Each row is a point. The ring and each string are closed loops that go straight from each point to the next, and from the last back to the first. Before rounding, they use only three directions, however many columns there are. Count how often each string passes through the ring. Passing back the other way cancels.

Ring (7 x 3)
[[ 15  17  57]
 [ -2  45  31]
 [-22  38  -3]
 [-27  -6 -21]
 [ -9 -38  -4]
 [  9 -42  24]
 [ 18 -22  51]]
String (20 x 3)
[[ 33  17  35]
 [ 15   9  35]
 [ -2   6  44]
 [ -6   2  73]
 [ 22 -11  76]
 [ 44 -23  55]
 [ 30 -17  32]
 [  0  -7  32]
 [ -8 -13  50]
 [ -5 -11  45]
 [  6  -4  23]
 [ 34 -14  34]
 [ 51 -15  66]
 [ 29  -1  82]
 [ 39   9  56]
 [ 27   7  24]
 [ -1  11  39]
 [-11  21  62]
 [  2  34  76]
 [ 35  32  57]]
Times through: 2
String (29 x 3)
[[ 21 -32   7]
 [  2 -17  24]
 [-13 -21  47]
 [  6 -39  69]
 [ 33 -35  68]
 [ 51 -20  52]
 [ 25  -3  38]
 [ -7   3  33]
 [-19  12  59]
 [ -3  34  82]
 [-17  36  70]
 [-18  21  44]
 [  0  17  22]
 [ 11  41  14]
 [ 15  66  -4]
 [-14  75  -4]
 [-40  52   9]
 [-39  29  16]
 [-33  13  23]
 [-45  19   4]
 [-45  15 -28]
 [-30   1 -43]
 [ -6 -13 -50]
 [ -2  -7  -5]
 [-20  -8  13]
 [-39 -25  14]
 [-23 -48   0]
 [  9 -71 -14]
 [ 20 -47  -2]]
Times through: 2

Ring (9 x 6)
[[  6  46   7   4  21   8]
 [-18  66  18 -10  45   0]
 [-41  56  17 -15  53 -23]
 [-48  28   0 -10  37 -35]
 [-42  -5 -17   1  13 -43]
 [-15 -37 -18  20 -13 -58]
 [ 19 -40   0  33 -23 -64]
 [ 32 -26   8  34 -20 -50]
 [ 30   5   6  24  -8 -17]]
String (14 x 6)
[[-18  98  25 -19  61  24]
 [-11  98  65 -15  78 -26]
 [-21 100  41 -20  72   3]
 [ -1  82  64  -7  66 -35]
 [  0  37  28   5  30 -33]
 [ -5  22  -7   7  10  -5]
 [  2  17 -34   9  -9  30]
 [ 36  14 -21  22 -21  33]
 [ 47  13  17  28  -8 -13]
 [ 37  23  54  23  19 -58]
 [  8  14   4  14   6 -19]
 [ -2  14 -22   9  -2  10]
 [ -8  24 -27   4   2  23]
 [-12  58 -13  -6  24  37]]
Times through: 2

Ring (10 x 8)
[[ 63 -33  17   3  11  55   1  27]
 [ 56  -4  26 -35  23  36  -1  22]
 [ 25  27  37 -65  21   2   6  13]
 [ -3  45  31 -71  11 -21  12   3]
 [-29  48   0 -47 -10 -29  15  -9]
 [-36  37 -15 -22 -23 -24  18 -12]
 [-37   8 -14  14 -37 -14  27  -6]
 [-22 -27   8  41 -41   1  36   8]
 [ 11 -50  22  46 -29  26  31  22]
 [ 48 -49  18  29  -6  50  13  28]]
String (19 x 8)
[[-18 -38  52  29 -35  -8  49  20]
 [-43 -47  37  60 -58 -15  58  14]
 [-37 -24 -11  54 -52  -3  36   1]
 [ -3  -3 -45  28 -27  22   6  -4]
 [ -3  -1  -7   6 -19   9  16   4]
 [-27  -7  28   6 -30 -17  37   8]
 [-54 -20  37  30 -52 -32  55   7]
 [-40 -36   4  62 -57  -6  45   6]
 [ -1 -35 -12  51 -36  24  23   9]
 [ 23 -23 -24  31 -17  40   6   9]
 [ 35 -74  10  71 -28  54  24  28]
 [ 40 -84  57  57 -21  45  37  41]
 [ 29 -54  63  21 -12  25  35  35]
 [ 21 -17  21   1  -7  21  17  17]
 [ 38 -16 -12   9  -2  43   0  13]
 [ 68 -50  -6  35   1  72  -2  26]
 [ 63 -83  31  58 -11  68  19  40]
 [ 19 -73  65  49 -27  25  45  37]
 [ -3 -29  47  13 -22   0  38  20]]
Times through: 0
String (24 x 8)
[[ 10 -59   3  68 -38  35  29  19]
 [ 25 -17 -19  20 -12  37   5   9]
 [  5 -17  27   5 -15   8  26  16]
 [  5 -56  56  39 -29  12  44  29]
 [ 13 -84  51  73 -39  29  48  35]
 [ 19 -70  13  73 -36  42  31  25]
 [ 17 -26 -11  31 -20  32  13  11]
 [  3 -17  10  14 -20  12  22  11]
 [-28 -32  38  34 -41 -11  48  14]
 [-58 -34  17  61 -65 -23  56   5]
 [-45  -7 -34  48 -54  -7  29  -9]
 [-19   9 -43  20 -31   7  11  -9]
 [-16   8   1  -3 -21  -6  21   1]
 [-43  15  28 -13 -30 -35  38   0]
 [-65  37  -3 -15 -38 -47  34 -15]
 [-43  18  31 -19 -27 -37  38   0]
 [-12  14  -7  -9 -17  -2  15  -1]
 [ -6  20 -47   2 -18  13   0  -9]
 [-49  29 -59  17 -43 -15  14 -22]
 [-60   6   3  18 -49 -34  42  -6]
 [-50 -11  40  15 -44 -34  52   7]
 [-13 -10  21   7 -24  -4  30   9]
 [-43 -43  56  44 -52 -23  62  17]
 [-21 -67  30  78 -56   8  53  21]]
Times through: 2

Ring (10 x 9)
[[ -4  61  12  22  -9   9  -9  13 -23]
 [-20  58   4   8  10  20  25  10 -16]
 [-28  28  -7 -11  21  23  48   6  -7]
 [-37  -3 -15 -21  25   9  46   1  -2]
 [-45 -18 -19 -19  23 -10  30  -3  -2]
 [-47 -28 -18 -11  14 -34   0  -5  -5]
 [-28 -32 -11  -2  -5 -43 -30  -3 -11]
 [  1 -25  -1   3 -22 -28 -41   3 -16]
 [ 17   0   8  10 -29 -10 -38   9 -21]
 [ 11  39  13  20 -22   2 -26  12 -24]]
String (27 x 9)
[[ 26 -16   4  -9 -23  14  -8   9 -14]
 [ 37  12  15   9 -35  12 -30  14 -23]
 [ 11  63  20  37 -29  -7 -48  15 -31]
 [-18  73  13  40 -12 -19 -38  11 -28]
 [-11  14   0   2  -3  -1  -1   6 -15]
 [ 14  33  10   5 -13  23   3  13 -19]
 [ 10  75  19  27 -16  19 -12  17 -27]
 [-14  91  17  43 -11  -8 -31  14 -30]
 [-22  40   4  19  -3 -15 -17   7 -20]
 [  3  19   5   5 -12   5  -7   9 -17]
 [ 35   2  10  -3 -27  24  -8  13 -18]
 [ 35  13  17  17 -40  -2 -48  13 -26]
 [  8   9  10  21 -31 -28 -57   8 -24]
 [ -9   1   0   7 -12 -19 -25   4 -17]
 [ -2 -14  -3  -5 -11  -8 -11   4 -13]
 [-24  -4  -5   7  -5 -31 -26   1 -15]
 [-41 -24 -11  10  -5 -63 -49  -5 -14]
 [-42 -46 -17  -2  -1 -61 -39  -7  -9]
 [-34 -48 -17 -11   1 -44 -21  -6  -7]
 [-66 -29 -20   7  10 -77 -41 -10 -10]
 [-54 -14 -14   8   7 -59 -32  -6 -12]
 [-61 -24 -17  10   5 -75 -46  -9 -12]
 [-37 -46 -15  -1  -5 -62 -43  -7 -10]
 [-39 -21  -9  14  -8 -65 -55  -4 -16]
 [-24  -1  -4  10  -7 -34 -31   1 -16]
 [  0 -13  -1  -4 -13  -8 -14   5 -14]
 [-18  12  -1   8  -5 -16 -15   4 -16]]
Times through: 3
String (30 x 9)
[[-50 -21 -26 -40  42  19  79  -3   7]
 [-28 -32 -19 -35  22  14  52  -1   2]
 [-22 -18 -12 -19  10   1  23   1  -5]
 [-41   7 -10   2  11 -24  -2   0 -11]
 [-81  -8 -22   5  26 -63 -13 -10  -7]
 [-84 -33 -27   0  24 -77 -23 -13  -5]
 [-31 -54 -19 -19   4 -34  -7  -6  -4]
 [-14 -23  -8 -10  -3 -13  -4   1  -9]
 [-22 -10  -7   0  -3 -24 -15   1 -12]
 [-34 -15  -8  12  -7 -55 -47  -3 -16]
 [-15 -44  -6  10 -25 -65 -73  -3 -17]
 [ 14 -45  -1  -2 -31 -29 -49   3 -16]
 [ 16 -27   0 -12 -19   4  -9   6 -12]
 [ -7   1  -2  -2  -6  -4  -5   5 -13]
 [ -1  14   7  19 -22 -25 -46   7 -22]
 [ 29  18  17  24 -42 -13 -61  12 -28]
 [ 36  20  17  15 -37   7 -38  14 -25]
 [ 27  11  10   1 -24  19 -10  13 -19]
 [  4  17   5   3 -11   7  -5   9 -17]
 [-14  57  10  26  -8  -8 -21  10 -24]
 [-25  99  15  45  -4 -11 -27  12 -30]
 [-22 121  19  46   0   7 -10  16 -30]
 [  6  44   8   1  -2  36  26  13 -16]
 [ -3   6  -1  -8  -2  13  14   7 -12]
 [-26  44   0   8   9   5  14   7 -15]
 [-40  65  -1  10  22  12  32   7 -14]
 [-44  52  -5   6  23   5  30   5 -12]
 [-26  19  -5  -3  11   4  20   4 -11]
 [ -9  -7  -9 -26  12  30  49   5  -4]
 [-25 -11 -16 -33  25  29  65   2   1]]
Times through: 4

Ring (7 x 12)
[[ 58 -21  42 -66  21  54  55  -1  10  -4 -40 -51]
 [ 48 -15  20 -53  27  49  51  -5   3   2 -42 -61]
 [ -8   3 -10  -7  18  16 -15  -3 -13  10 -11 -33]
 [-33  12   2  14  -3 -15 -78  -2 -15   6  22  11]
 [-18   7  38   0 -19 -21 -93   0  -4  -4  32  35]
 [  4  -6  64 -27 -18   1 -60   5   7 -11  22  31]
 [ 29 -18  67 -54  -3  32  -3   7  12 -11  -5   0]]
String (20 x 12)
[[ 24  -8  34 -36   7  24  -4  -1   3  -2 -12 -19]
 [  4 -17  33 -44  16  51  24  13   2  -1 -15 -24]
 [ 51 -31  62 -80  19  71  68  10  16  -8 -37 -41]
 [105 -31  80 -96  13  57  71  -7  26 -15 -50 -51]
 [ 97 -24  70 -83  10  45  53 -10  22 -12 -44 -47]
 [ 88 -20  60 -74  11  39  44 -11  18 -10 -41 -47]
 [ 34 -11  37 -42   9  27   6  -3   5  -3 -18 -25]
 [  9 -12  19 -37  19  43  20   6  -2   3 -20 -34]
 [ -7  -9   3 -26  24  44  19   7  -8   7 -18 -38]
 [ -1  -4 -26 -20  39  47  39   0 -15  15 -36 -68]
 [ 17   1 -15 -17  26  22  10 -10 -11  11 -29 -56]
 [ 26  -1  18 -25   9  12 -14  -9  -2   2 -14 -27]
 [-26   3   1  -3   9  12 -36   4 -12   7   5 -10]
 [-62  13 -30  24  14   3 -56   6 -25  16  15  -9]
 [-43  15 -36  22  17   0 -48  -3 -25  17   4 -24]
 [ 35  -1  18 -27   9  10 -11 -12  -1   1 -18 -32]
 [ 15  -3  14 -24  12  19  -8  -4  -4   3 -13 -28]
 [-27  -3  -6 -12  21  34  -3   9 -13  10  -8 -28]
 [ 58 -16   3 -57  40  62  82  -8   1   7 -61 -89]
 [ 97 -22  39 -78  27  54  78 -14  14  -4 -61 -78]]
Times through: 4

Ring (8 x 14)
[[  1 -46  -5 -25  52  72  -1 -25  51 -44   8 -26 -19 -36]
 [-45 -14   0 -48  28  31  -7   4  38 -54  10  16 -20  -2]
 [-78   6   4 -38  -5 -31   4  29   7 -28  -2  51  -3  26]
 [-78   5   5 -15 -18 -61  19  30 -13   5 -14  54  15  28]
 [-43 -22   1  27 -17 -55  36  12 -25  43 -29  24  31   9]
 [-13 -44  -4  46  -8 -26  39  -3 -21  50 -33  -3  30  -7]
 [ 28 -71 -11  44  23  42  28 -29   9  25 -23 -43  12 -36]
 [ 29 -69 -10  17  45  72  15 -36  34  -7  -8 -48  -4 -47]]
String (26 x 14)
[[ -44  -17   -1  -21   11    2    8    8   15  -21   -4   20   -3    4]
 [ -50  -16   -6  -27   -4   17   -4   23   13  -45   -4   27  -19   24]
 [ -54  -10   -3  -51   15   31  -13   17   33  -66    9   26  -28   15]
 [ -55   -3    5  -75   47   35  -13    0   56  -72   22   22  -26  -11]
 [ -44  -12    4  -50   40   21   -1   -5   42  -44   12   14  -11  -16]
 [ -32  -26   -2  -14   16   12    9    1   18  -18   -5    9   -2   -5]
 [ -59   -9   -5  -39   -4   19  -10   28   17  -58    1   35  -26   30]
 [ -95   20    4  -73    0  -11  -15   39   24  -70   12   64  -25   38]
 [ -94   22   10  -64    8  -38    0   28   20  -40    8   62   -4   22]
 [ -55   -8    4  -23   11  -21   14    9   11   -9   -5   29    7    3]
 [ -45  -17    1   -7    3  -18   17    9    3   -1  -11   22    8    4]
 [ -48  -20   -3   11  -21  -30   20   21  -16   11  -22   29   11   22]
 [ -73   -3    4   28  -44 -100   41   34  -47   56  -36   54   41   35]
 [ -47  -17    5   25  -11  -70   42    8  -24   54  -28   27   41    1]
 [ -30  -26    4    4   19  -22   28   -9    7   22  -13    7   23  -19]
 [ -21  -37   -5   22   -2   -8   25    1   -6   18  -22    3   14   -2]
 [  -7  -54  -12   70  -36  -25   39    9  -41   56  -45   -2   27   13]
 [  -5  -52   -6   77  -24  -48   53   -3  -43   84  -48   -6   47   -5]
 [ -19  -37    1   47   -2  -51   49   -9  -23   69  -34    1   45  -17]
 [ -28  -29    1    8   12  -17   26   -5    3   19  -16    6   19  -13]
 [ -30  -33   -6   27  -19  -20   25   13  -18   21  -27   14   15   13]
 [ -59  -14   -2   32  -43  -72   34   32  -42   43  -36   43   29   35]
 [ -96   17    9   -5  -34 -107   32   39  -33   34  -23   72   34   38]
 [ -89   19   13  -39    4  -73   20   21    3    3   -4   59   21   12]
 [ -50  -14    1  -16    6  -16   14   10    8   -8   -8   25    5    5]
 [ -45  -18   -2  -12    0   -5   10   13    6  -15   -9   23   -1   11]]
Times through: 5
String (24 x 14)
[[ -49  -20   -4   26  -33  -48   28   25  -31   29  -31   32   21   28]
 [ -39  -30   -7   45  -42  -46   33   25  -40   40  -38   25   24   30]
 [ -29  -36   -5   56  -33  -54   42   14  -41   60  -41   16   36   15]
 [ -16  -44   -8   40  -16  -12   29    5  -20   30  -31    1   17    6]
 [ -12  -40   -1   22   17   -8   31  -15    3   30  -19   -8   23  -24]
 [  12  -58   -4   43   22    4   39  -28    1   47  -25  -29   29  -39]
 [  44  -86  -14   76   12   37   40  -33   -8   52  -36  -55   23  -38]
 [  37  -83  -18   65    3   52   27  -21   -5   26  -33  -47    7  -21]
 [ -13  -41   -6   10   12   18   17   -6   10    0  -14   -7    3  -11]
 [ -14  -37   -2   -2   28   18   17  -14   21   -3   -7   -8    5  -23]
 [  23  -59   -3   -9   70   73   12  -47   55  -17    5  -48   -4  -64]
 [  35  -68   -7  -16   78  108    1  -50   67  -41   10  -59  -20  -66]
 [  23  -63  -12  -16   54  108   -7  -31   56  -56    7  -45  -31  -40]
 [ -10  -45  -10   -3   15   50    2   -3   21  -31   -7  -10  -16   -5]
 [ -24  -31   -2  -13   24   23    9   -6   23  -19   -4    0   -4  -13]
 [ -39  -13    6  -63   59   34   -4  -15   58  -53   20    6  -14  -30]
 [ -59   -3    2  -69   32   33  -15   10   47  -74   18   28  -29    4]
 [ -69   -1   -2  -50    1   10  -11   28   21  -61    5   42  -24   29]
 [ -99   23    6  -72   -1  -23  -11   39   21  -63   11   68  -19   38]
 [ -66   -8   -5  -14  -27  -18    4   37   -9  -25  -14   44   -8   42]
 [ -49  -17   -3   -6  -10  -14   12   19   -3   -9  -14   28    2   19]
 [ -56   -5    8  -28   20  -29   17    3   16   -3   -2   28   13   -7]
 [-107   29   14  -29  -20 -106   26   38  -19   18  -13   79   29   33]
 [ -82    4    3   11  -44  -89   30   41  -40   33  -30   62   28   43]]
Times through: 4
